Every row gives one point. The window is the flat piece filled in between its corners: a triangle in 3 columns, a solid with four corners in 4, and so on. A path goes straight from each point to the next, and from the last back to the first. List the points from which the path goes on through the window.
In the rows, 128 means zero.

Window (3 x 3):
[[110  88 145]
 [105 115 148]
 [192 101 105]]
Path:
(1): [106 122 100]
(2): [129  80  91]
(3): [154  98 159]
(4): [211  92 137]
(5): [176  94  76]
(6): [123  91  89]
(7): [112  89 174]
(8): [185  95 122]
(9): [166  94  85]
(10): [142 108 110]
(11): [166 101 140]
(12): [124 111 180]
(13): [ 81 109 141]
(14): [ 91 102 141]
(15): [ 90 110 179]
(16): [127 103 156]
Through the window after points: 6, 10, 16

Window:
[[128 142 114 153]
 [141 113 101 140]
 [151 143 157  41]
 [105 109 154 144]]
Path:
(1): [ 92 120 149  65]
(2): [117 142 139  51]
(3): [196 137 175  59]
(4): [158 145 169  90]
(5): [116 141 115  64]
(6): [ 83 153 101 126]
(7): [130 134 145 143]
(8): [169 122 159 102]
Through the window after points: 2

Window (6 x 6):
[[125 105 139  91 114  47]
 [141 119  29 197 143  93]
 [ 81 142 112  79  82 128]
 [101 127 144  76 210 129]
 [120 100 143  99 128 128]
 [109 155 152 132 165 145]]
Path:
(1): [153 146 148  78 143 102]
(2): [172 145 116  92 181 126]
(3): [ 53 118 131 109 162 120]
(4): [ 63 114 144 125 149  64]
(5): [144 138 101 105 145 121]
(6): [163 160  92 103 106  81]
(7): [ 61  50 116 117 138 121]
(8): [ 98 111 120 118 138 106]
(9): [140 163 114  93 121 104]
(10): [174 139  80  93 125 105]
(11): [ 82 114 120 144 111  91]
(12): [ 56 103 112 120 176 119]
Through the window after points: 2, 8, 12

Window:
[[197 186 109 158 110 140]
 [103  74 194  86  74  97]
 [140 171  98  99 115  91]
 [177 163 147 113 133 175]
 [ 40 130 117 132 151 173]
 [172 120 132 156 188 105]]
Path:
(1): [104 110 193 106  92 103]
(2): [136  83 142  92 103 109]
(3): [164  99 100 128 159 117]
(4): [136 147 167 133 140  99]
(5): [149 153 165 169 194  99]
(6): [174 107 113 138 166 118]
(7): [152 111  94 118 123 123]
(8): [117 162 140 102 107 102]
(9): [118 115 200  96  94  74]
(10): [111  67 155  99  88 138]
(11): [169 132 103 142 117 142]
(12): [161 204 129 148 123 133]
(13): [107 111 182 111 100 108]
(14): [126  68 140  71  75 120]
(15): [187 124 115 106 140 169]
(16): [153 187 167 125 123 160]
Through the window after points: 1, 3, 5, 7, 9, 11, 13, 15

Window, 8 rows:
[[ 93 185 109 182 149 117  77 124]
 [196 143 165 147  73 155 139 125]
 [ 46 141  79 145 101  81  44 129]
 [ 95  72 149 102 153 195 141 126]
 [101 143 172  99 113 149 152 111]
 [127 124 185 111 136 133 109 141]
 [164 151 166  87 113 147 107  82]
 [154  38 106 174 170 120 212 141]]
Path:
(1): [106 125 130 108 144 169 124 140]
(2): [102 101 152 134 138 153 121 112]
(3): [104 104 187 170 130 132  98  86]
(4): [109 122 121  63 157 151 146 161]
(5): [ 98 161  76  44 102 115 128 127]
(6): [124 122 185 180 123 134  73  95]
(7): [126  83 163 149 143 133 104 111]
(8): [117 142 135 113 133 132 141 153]
(9): [174 181 120 139 114 152 140 177]
(10): [136 113 160 153  95 130 111  89]
(11): [ 75 108 147 161  78 121  76  77]
(12): [ 99 163  81 134 133  98  84 161]
(13): [ 96 142 104  99 107 107 116 158]
(14): [116 108 157 180 131 140  92  56]
(15): [104 104 219 109 113 161  81  58]
(16): [147 169 129 107 101 159 114 139]
Through the window after points: 1, 5, 7, 9, 11, 13

Window:
[[234 141 141 138 145 140 101 201 147]
 [110 129 102 131 140 162 152 184 134]
 [133 150 145 116 119 134 137 139 158]
 [ 94  69 199  56  98 192 107 108 145]
 [140 124 102 144 152 119 101 163 135]
 [121 100  99 112 175 150 150 150 176]
 [113 229 182 142 182 231  72 150 132]
 [124  59 129 113 111 220 138  82 155]
 [152 137  70 103 132 140 115 177 164]]
Path:
(1): [152 131 109 117 162 155 112 152 123]
(2): [131 148 109 121 170 168 144 161 127]
(3): [102  94 126 134 102 156 121 182 180]
(4): [121 135 120 135 135 125 119 196 167]
(5): [155 145 126  99 182 158  94 122  92]
(6): [154 167 100  93 161 147 118 127 119]
(7): [139 130 114 160 148 154 121 191 180]
(8): [135  99 122 138 123 143 126 159 191]
Through the window after points: 2, 8

Window, 11 rows:
[[174 142 181 125 131  76 128 131 147 183 137]
 [100 140 156 215 133 118 129 112 125 169 122]
 [159 102 127 102 129 172 212 119 122 128 143]
 [137 100 164 102 170  64 129 147 126 104 196]
 [ 80 121  52 143  93 150 116 144 168  98 135]
 [204  81  60 195 110 152 166  97  81 109 165]
 [152  66 193 188 135  90 120 114 173 131 167]
 [ 80  69  42  99 121 155 107 155 106 104 116]
 [154 137 136 143  95 182 107 174 126  94 116]
 [146 186 172 101 124 157  81 116 148 105  77]
 [138  88 127  66  72  72 139 127 100  87 177]]
Path:
(1): [145 146 144 112 121 163 106 116 130 118 126]
(2): [139 144 167 127 132  93 104 156 154  91  90]
(3): [152 102 129 155 136 108 143 144 107  96  97]
(4): [122 107 127 137 104 142 133 116 143 125 169]
(5): [156 119 139 112 124 149 100 118 122 129 148]
(6): [135 137  92 181  99 115 168 131 140  68  96]
(7): [117 119 114 140 157  42 193  93 138 126  77]
(8): [150 107 175 146  97 166  40 168 135 127 203]
Through the window after points: 1, 5

Window:
[[157  97  77 140  87  75 160  80 124 143 130]
 [116 167 183 135 217 161 110 175 144 188  96]
 [ 30 111 133 117 116 158  93  98 113 116 107]
 [148  93 139 143 181 127 167  36  94 135 113]
 [183 169 105 110  15 101 186  97  63 127 122]
 [ 90  76 203 145 130 108  95 143 117  63 122]
 [106 214  92  61 163 138  87 130  71 118  98]
 [184 152  89 124 172 140 213 172 149 159  52]
 [176 169  71 150 114 131 179  94 152 107 117]
 [121  90  84  69 138 190 133  79 117 147 148]
 [153 127 103 117 101 169  96 109 100 155  82]]
Path:
(1): [134 107  93 148 120 114 157  89  94 131 141]
(2): [135 115 130 108 113 103 125  98 148 132  85]
(3): [115 160 125  61 114 118 133  65 146 126  72]
(4): [144  91  91 139 127 156 135 109  98 145 140]
(5): [124 137 115 145 120 130 138 135  95 137 110]
(6): [119 125 150  78 142 116  78  65 167 106  70]
(7): [182 106 133  60 102 117 124  31 154 145  91]
(8): [116 112 101 161 126 110 151 125 100 127 132]
(9): [132 128 131 146 146 150 123 143 105 151 110]
(10): [129 154 141  89 164 153 121 104 142 158  86]
(11): [150 129 134  81  86 140 137 104 126 116  87]
(12): [112 142  67 168 137 144 125 135  81 160 138]
(13): [ 96 120 127 205 153 138 164 143  94 140 131]
(14): [136 142 151  41 101 129  89  98 135 124  88]
(15): [104 146 138  72 161 143  92 116 169 141  89]
(16): [139 134  98 150 171 157 147 139  79 138  99]
Through the window after points: 1, 3, 7, 9, 13

Window, 12 rows:
[[184 126 110  83 158 209 126 136 122 115 157 179]
 [161 111  76 138 117 170 110 128 144 158 172 183]
 [127 134 117 111 101 136 154 124 156  98 119  44]
 [140 111  83  88 145 226  99 165 194 141 130 174]
 [108 146 132 174 177 134 115 123 154  89 162 103]
 [ 83 143 114  83  95 109 161 119 168  70 129 133]
 [138  86 115 127 146 165 141 179 112 141  92 187]
 [148 123  50  82 174 144  83 158 136 134 145 158]
 [ 34 190 193 114  70 119 135 110 104 110  81  52]
 [146 177 172 147 167  83 150  65 184 141 124  97]
 [123  71 122  91 175 163 145 127 135 173 170 167]
 [118 108 167 115 108 120  78 122 145  90 117 104]]
Path:
(1): [ 87  94  99 109 127 164 112  84 127 111 109 137]
(2): [160 158 152 104 147 166 141 198 168 158 148 144]
(3): [146 190 175 134 181 132 105 181 158 118 176 162]
(4): [133  77  74  94 121 174 141  85 130 135 109 158]
(5): [ 78 120 116 105 176 144 121  43 155 113  94 149]
(6): [122 138 111  92  99 134 145 163 157  96 147 134]
(7): [175 122 146 108 139 151 125 144 156 143 168 148]
(8): [125 107  78 122 163 168 118 123 149 109 136 148]
Through the window after points: 1, 5

Window:
[[107 146 158 123 153 154  89 108 131 141 152 153  92 187]
 [154 173 118 144  93 122 136 166 143  55 149 122 103 114]
 [155  89 107 146 123 115 192  55 120 101  96 155 177  83]
 [136 140 140 139 125 157 120 144  69  89 172 223 143  79]
 [180 147 149 136 130 145 216 134  81 125  67 139 133 151]
 [135 203  88 118 113 166 141 159 138 102  87  99 166  96]
 [ 39  78 115 176 183 194 170 119 101 116 113 113 135 160]
 [153 126  74 185 130 218 101 145  80 120 162  68 119 125]
 [122  91 137 135 168 132 128 102 170 126  86 107 217 180]
 [189 175 135 191 181 158  78 101 151 140 152 122 153 120]
 [136 152 151 118 199  85 176 143  93 162 126 104 111 104]
 [131 198 140 129 122 131 158 121  77  95  63 105 201 129]
 [ 93 144 120 145 154 117 187  77  97 157 189 205 217  99]
 [142 124 139 190 117 124  95 125 162 148 159 119 155  67]]
Path:
(1): [114 114  99 172 106 104  92 133 134 149  89 211 112 133]
(2): [147 148 154 127 186 187 183 113 105 105 163  68 154 132]
(3): [161 151 161 141 160 179 120 119 100 109 130  86 140 101]
(4): [ 83 119  59 190 134 136 150 125 128 136 114 155 174 175]
(5): [149 137 104 157 143 123 112 139 126 138 105 153 134 110]
(6): [103 146 137 143 145 181 132 114 112 103 172 106 160 125]
(7): [142 160 172 121 150 179 152 119 113  92 179 107 151 153]
(8): [121 143 106 160 149 118 137 143 100 153  99 145 139 109]
(9): [131 143  85 188 162 120 157 141 111 172 143 162 154 152]
(10): [134 130 159 132 140 153 134 106 109 106 132 130 142 117]
(11): [101 122 192  78 161 155 148 122 157 122 140  76 178 117]
(12): [158 140  93 187 156 112 133 118 112 129  96 146 156 149]
(13): [164 165  62 145 138 105 118 111  99 162 134 192 176  71]
(14): [ 62 123 204 136 180 141 225 100 108 123 176 120 171 151]
(15): [160 125 141 128 159 171 145 110  97  92 143  89 184  81]
(16): [ 96 142 106 189 118 120 117 121 154 183 120 173 134 144]
Through the window after points: 3, 11, 13

Window, 14 rows:
[[165 143  91  76  84 178 133 108 204  99  77  79 129 139]
 [164 145 144 107 165 139 188 112 180 117  86 114  37 184]
 [167 128 145 132 136 111 130 128 232 120 108  75  82 204]
 [150 158 157 121 103 169 159 139 205 128 132 143 107 185]
 [172 158 127  73 121 135 124 108 165 146 165  97  75 188]
 [139 134 183 159 140  67 154 104 112 178  92  98 148  91]
 [152  87 204 133 186 114 123 100 114 104 183 114 138  93]
 [121 126 196 183 154 118 184  97 139 142 192  62  63 118]
 [212  98 102 124  76 166 104 169 138 139  70 105 129 118]
 [130  84  92  79  99 196 110 156 152 156  72  89 152 175]
 [140 115 109 214 180 132  80  85  91 136 148 137 160  71]
 [146 132 154 188 144 150  69 103  39  81 142  98 177 119]
 [121  83 121 172 111  93 103 100  75  89 148 137 144 103]
 [137 139  88 104 125 143 112 199 133 111 110  92 154 117]]
Path:
(1): [131 108 163 118 117 154  91 102 168 141 104 118  60 127]
(2): [115 137 147 144 146 129  96  92 127 115 118 125  87 113]
(3): [162 110 150 116 149 129 157 128 151 117 148  88 139 151]
(4): [157 115  98 103 146 158 191 113 166 132 145 141 168 161]
(5): [142 133 160 140 110 123  88 140 151 136 109  77  66 125]
(6): [118 127 176 116 122 143 101 114 152 110 128 134  92 118]
(7): [163 128 121 152 139 139 143 113 145 128 125  81 130 144]
(8): [187 157  48  93 136 117 159 124 106 134 109  78 163 160]
(9): [118 102 198 172 134 172  80 128 128  98 123 119 109 122]
(10): [144 134 137 146 120 153  98 115 152 123  71 115 110 118]
(11): [172 122 134 128 131 138 183 131 135 122 223  92 143 166]
(12): [177  49  64  82 126 162 187  91 111 159 115  77 115 211]
(13): [149 175 173 140 127 139 103 144 208  96 126 111  90 131]
(14): [148 118 202 131 116 180  65 154 123 114 112 121  90  74]
(15): [160 116 104 137 132 115 140 112 128 139 121  91 142 145]
(16): [184 126 108 165 155 117 139 136 136 110 137  90 177 140]
Through the window after points: 6, 8, 10, 16

Window:
[[110  94 145 112  91 152 176 148 158 122 120 106  91 156]
 [165 120  90  86 104 107 155 118 165 124 149 141 122 121]
 [110 142 103 114 133 155 125 122 162 162 133 120  81 161]
 [122 138 123 132 162 135 144 157   7  92 111 103 129 102]
 [ 99 137 147 142  96 147 159  94 125 148 101 145 114 168]
 [157 107 164 105 148  87 133 120 127 162 118  94 138 103]
 [120 153 147 171 169 121 120 155  79  73  88 115 133 113]
 [ 87 127 163 148 193 162 168 142  73 102 108 131 156  87]
 [172 128 100 124  90 174 191 149 175 169 121 111 129 148]
 [133 156 171 142 146 164 103 166  60 109 142 143 141  88]
 [120 148 114 131  88 170 159 105 153 124 153  81 123 140]
 [132  62 133  92 132 129 120 140 126 139  76 104 195  97]
 [103  60 138 174 143 110 131 134 104 145 115 119 146 106]
 [ 95 138 119 122  94 112 151 139 149 160 106 116 109 100]]
Path:
(1): [135 127 145 145  91 184 104  90 134 106 101 150 110  74]
(2): [113 130 115 117 173  88 182 177 103 161 136  92 150 156]
(3): [ 87 119 151 103 122 118 165 155 128 139 130 105 160 130]
(4): [185  97  86 139 123 153 129 101 132 130  93 119 106 110]
(5): [171 122 167 100 125 167 110  68 110 148  90 104 110  90]
(6): [ 98 105 109 143 129 123 170 178 126 123 127 121 162 149]
(7): [ 94 147 127 121  71 131 123 176 160 165 140 128 174 153]
(8): [160 125 132 132 152 160 158 126  94 116 116 119 105 105]
(9): [ 94 105 142 144 124 188 170 112 100 115  74 114 107 115]
(10): [132 137 141 139 170 112 139 164 106 127 144 127 165 107]
(11): [ 88 100 113  67 145 105 150 145 136 132 165 122 121 191]
(12): [138 113 134 137 110 157 155 134 127 144 104 112 132 104]
Through the window after points: 7, 9

Window (14 x 14):
[[128 195  91 243 108 111 151 137 154  93 109  88 160 159]
 [166 107 136 199  81 166 118 124 146 188 194 139 146 147]
 [124  98 206 105 121 130  85 139 174 112 128 125 130  60]
 [107 182  95 152 132 137 163 160 111  85 117 143  99  83]
 [134  86 106  80 149 167  95 118 105 169 176 103 130 162]
 [149  60 106 123 143 113 133 148 131 133  42 127 153 118]
 [140 218 134 149 141 153  81 102 175 180 114 165 123 137]
 [118 104 171 113 186  96 127 117 104 139 115 116  72 141]
 [151  86  81 174 151  67 133  85 129 170  91 161 190 113]
 [104 114 129 114 150 196 164 147  86 143 116 146 189  90]
 [132 167 127 157 162 122 195 104 177 105 123  96  77 111]
 [ 97 163 113 138 112 197  94  50 116  75  93 186  96 117]
 [116  86 169 130  43 123 122 126 142 158 114 113 156  70]
 [ 99 117 102 206 120 135 101 129 141 114 100  61  84 107]]
Path:
(1): [ 74 102  93 133 111 113 174 143 165 122 154 135 100 131]
(2): [196 136 142 131 166 192  38  82  74 171 108  99 171 134]
(3): [217 101 126 171 146 159 144 141 107  97 110  89 154  68]
(4): [ 80 132 116 140 135 123 132 118 128 152 115 152 130 128]
(5): [112 122 124 136 142 129 104 133 170 156 131 135 137 129]
(6): [178  90 148 170  86 134 144  82  71 126  67 107 134  94]
(7): [179 110 144 178 137 127 135 130 117 145  75 115 141  88]
(8): [ 70 100 113  96 110 127 118 121 149 119 116 131 116 136]
(9): [ 86 112 125 135 125 141 134 129 169 140  56 130 128 119]
(10): [216 109 131 131 151 149 106 110  45  93 188 144 155  85]
(11): [185 137  88 112 160  91  93 123  72 153 118  96 135  69]
(12): [ 57 123 158 176 120 162 161 112 191  96  94 156 110 156]
(13): [101 118 146 141 121  94 136 130 188 150  95 143 130 114]
(14): [145 155 102 195 134 174 128 109  67  95 118 103 133 106]
(15): [182 115 156 141 144 170  95 118 114 163 140 118 153  96]
(16): [ 60 115  94 161  75  94 141 131 161 118  93 170 134 131]
Through the window after points: 1, 3, 7, 9

Window (14 x 14):
[[138  98 140 138  99 118  87 133 213  90 186 160 149  84]
 [172 127 140  75 181  53 127 128 115 164 145 146 138  87]
 [174 130 138 139 163  96  95  64 113  63 213 132 108 162]
 [136 147 116 198 194 117 133 154 114  81 122 173 157  80]
 [175 131 148  89 161 109 166 121 152  35 136 120 146 175]
 [114 148  79  89 125 101 105 162 149 136 121 136 151 155]
 [138 103 114 116  90 127 155 190  65 132 178 115  92 138]
 [ 70 113 208 123  94 102 170 189 143 165 111 102  82 125]
 [163 110 203 139 111 119  95  77  36 119 148  97 148 133]
 [131  83  94 176 138 124 132 110  65 155 149  90 139 136]
 [127 109 184  71 141 128 110  99 160  80 100 155 114 117]
 [131 151 183 104 147 167 175 165 169 157  94  89  91 174]
 [109 186 127 120 188 127 170 111 109  87 174 107 128 103]
 [127  89 162 198 116 164 169 131 191 132 153 207 159 164]]
Path:
(1): [140 124 128 134  91 110 170 115 144 132 128 134 113 119]
(2): [155 154 136 128  96 108 116 121 140 115 120 117 135 118]
(3): [124  62 163 127 160 133 127 140 133  87 214 154 138 127]
(4): [ 93 112 191 124 193 150 137 185 160 112 159 123 142 151]
(5): [154 126 132 139  83 112 147 110 150 131 127 143 113 119]
(6): [137 136 139 169 111  82 162 127 119 114 115 126 104 128]
(7): [120  95 164  33 183 147 113 159 144 140 176 114 162 135]
(8): [ 61 103 148 117 139 150 119 181 128 128 149 126 142 126]
(9): [187 146 159 136 117  95 185 107 141 128 116 137 102 134]
(10): [158 131 139 134  73 130 148 108  84 137 174 120 119  90]
(11): [111  91 134 140 222  98 109 177 133 110 124 113 143 201]
(12): [117 134 138 123 195 150  97 144 172  93 165 139 135 110]
(13): [178 122 159 122  32  34 199 116  93 136 123 153 131 144]
(14): [163 203  97 123  97  51 156 110 162 134 121 185 139 163]
(15): [123  73 175 149 189 168 138 145  92  99 147 102 131 114]
(16): [110 140 177 134 227 135 109 170  97 104 145 131 148 149]
Through the window after points: 2, 4, 6
